Every row gives one point. The points of each table are mixes of a few directions, plus a little noise. How many directions does each table use, and how many do they share? Where both have some left over, give the other angles between the two spaces (their principal angles), to ten degrees, smallest first.

First (5 x 2)
[[-72  52]
 [ 30 -23]
 [ 23 -18]
 [ 31 -24]
 [-14  12]]
Second (4 x 2)
[[-35  26]
 [ 33 -25]
 [-43  32]
 [ 45 -34]]
Directions: first 1, second 1, shared 1

First (6 x 6)
[[ 56 -32 -78  86 -32   8]
 [-48  15  39 -36  38   6]
 [-32  -2  -2  13  37  15]
 [ 53 -10 -24  12 -51 -18]
 [-13  47  44 -49   1  10]
 [-17 -18  18 -25   6 -23]]
Second (8 x 6)
[[ 13 -13   0 -10 -20 -18]
 [ -6  -3   0  10  25  -6]
 [ 20 -38   0  -6  -3 -57]
 [ 31 -14   0 -34 -75 -15]
 [-45  58   0  29  51  83]
 [  1  17   0 -10 -30  28]
 [-47  41   0  40  82  57]
 [ 34 -49   0 -19 -29 -72]]
Directions: first 3, second 2, shared 1; angles 40

First (9 x 9)
[[  9 -68   6 -33 -44 -27   0  -8  14]
 [ 43 -65  46 -18 -44   3 -31   3   8]
 [  6  38  16   7   6  -2   5   5 -13]
 [-28  -2 -44  20  37  30  -9  -4  10]
 [  1  -8  -1  -2  -3   1  -2  -1   2]
 [-12  36   2 -23 -21 -58  49  -6 -14]
 [  1  15  -3  24  29  36 -21   5   0]
 [ -9  48   0   3   8 -18  23   1 -13]
 [-13   8 -23  22  32  33 -14   0   3]]
Second (8 x 9)
[[  1 -23  -3  -7 -39   4  22 -24   6]
 [-16 -26  14   9  -8 -12   9 -26  -4]
 [  8 -10   7 -12 -29   8   1  -7  15]
 [ -1  11  16   0   1  -9 -22  -5  24]
 [-21   0  -6  -5  15 -24  16   3 -17]
 [ -1  -3   6 -31 -22  -2   4  15   6]
 [ 13 -29  34 -14 -12  36 -21  22 -10]
 [ 17  79 -68  60  95  -1  -7  20 -19]]
Directions: first 3, second 5, shared 1; angles 30, 70

First (9 x 14)
[[-42 -31  18  -3 -45 -14  52  -8  26  43  17  22  -7 -35]
 [-14  -9 -18  -4  13   8  10  14  -3  10 -24  19  15  -6]
 [ 50 -59  23 -18  11 -26 -24   6 -10 -13  15  -5  -3 -18]
 [ 49 -16  14 -17  15   8 -26 -11 -19 -16  30   7  -6   0]
 [  5  74  -1  14 -12  35 -20 -35   0 -14  40 -17 -28  34]
 [ 24  71  17  24 -16   6 -43 -31   3 -37  43 -58 -37  44]
 [-52 -12 -40  14  -2  12   9  29  23  32 -44  12   3  -3]
 [-24  19 -20   1  23  -3  21  14 -13  -4 -47   8  37   4]
 [  1 -39   5 -12  12 -25  17  18  -8   0 -26  11  25 -21]]
Second (8 x 14)
[[ 33   6 -11 -24   8 -21 -28 -66  21  64 -33 -17 -19  20]
 [ -4   2  66  -8  13   3  95  -8 -31 -54 -32  25  64  33]
 [-13 -29   1 -13 -23 -16 -12  30   0 -17  15  16   6 -33]
 [ 18 -26  16 -11 -31  10  17  34   7  -8   0  -8 -14 -30]
 [-27  61 -25  20  -5  -7 -11 -18  47  47 -12   3 -10  19]
 [-14  28 -20  29  21  -3 -28  -6 -11 -17   6 -33  -7  27]
 [ -5 -17 -14   3  -1   5 -22  21  -8  -9  25   4  -8 -19]
 [ 13 -25 -13   5  20  30 -12  14 -26 -11  35  10 -10 -16]]
Directions: first 5, second 6, shared 1; angles 30, 30, 40, 80
